Rows are points. The last column is the point's height on a tilted bowl or saddle (a function of degree 2), plus a little noise. Along how many of its main directions does it bend up, bend down or stay straight?

Points:
[[  36   -2   -3   59]
 [  32    2   -2   53]
 [ -22   30  -18   15]
 [  11  -33  -48    4]
 [   3  -11 -121  -77]
 [ -18   46   25   28]
 [ -48    7  -30    1]
 [  49   32   51   69]
 [  -4   43    5   30]
 [   8   16 -103  -32]
 [ -29   46  -58    0]
 [  40  -19  -54   34]
 [  16   40  -68   18]
 [  53   45  -35   79]
 [   0  -39  -44   -1]
 [  19   23   40   46]
 [ -31   66    7   31]]
Directions: 2 up, 1 down, 0 straight

Points, 44 rows:
[[  16  -37   -3   30   55   18    4]
 [  54    9   19   -7   45  -14  -24]
 [  23   25  -72  -14   75  -53   83]
 [  33   17   54  -21   22   26   16]
 [   6  -36    1   29   17    3   13]
 [ -12   58  -18   34  -32   45   12]
 [   3   25  -33   57  -30  -23   39]
 [  21 -120   -2   -1   27  -32   28]
 [ -38   37  -27   54  -18   49   -1]
 [  17  -61    4   56  -36 -106   76]
 [  27  -71   51   30   49  -12  -26]
 [ -47    9  -14  -51   11  -40   42]
 [  31   -1  -26   40  -74  -54  -12]
 [ -30  -14   37   13  -24  -70   40]
 [  15    5  -37  -18  -50  -77   14]
 [ -33  -30    7   30   69   12  -27]
 [ -13  -12  -34   45   18  -37   45]
 [ -25   30   24   14  -36    0    8]
 [ -90   -4   25  -47   -6   12   40]
 [ -54   31   -1  -65  -35   55   29]
 [ -42    9   16   68   21   -9   25]
 [  -9  -10   26    2 -103  -44  -55]
 [ -43   -4  -25  -21  -30    1   -1]
 [ -41   33   14  -48   34   10   32]
 [   5  -34  -39  -73   42   56   66]
 [  27   74    7   78   51  -34   96]
 [  16  -16   95   21  -57   -9   17]
 [  71   25  -45   52    3  -49   81]
 [ -28   32  -14  -15   36   -4   18]
 [  39   -7  -71   11   37    3   66]
 [ -66   15 -121   59  -65   10  -40]
 [  29  -28   46   -2  -17  -30  -26]
 [   3   32   -4   -2   17    7   20]
 [ -28  -41   41   15   19  -34   15]
 [  22  -22   47  -27  -29  -76  -27]
 [ -78  -48   21   -3   14   21   22]
 [  23  -24  -30  -83   11   32   45]
 [  36   41   29   34   23  -10   27]
 [  86   53   25   51   49   -8   42]
 [ -29    8   39  -30   -4   33   35]
 [ -10  -49  -54  -70   12   38   64]
 [ -92  -28   24  -25   -7  -46   57]
 [ -57    1   15    1   16   34    7]
 [  11   59  -42   65   63  -12   83]]
Directions: 4 up, 2 down, 0 straight
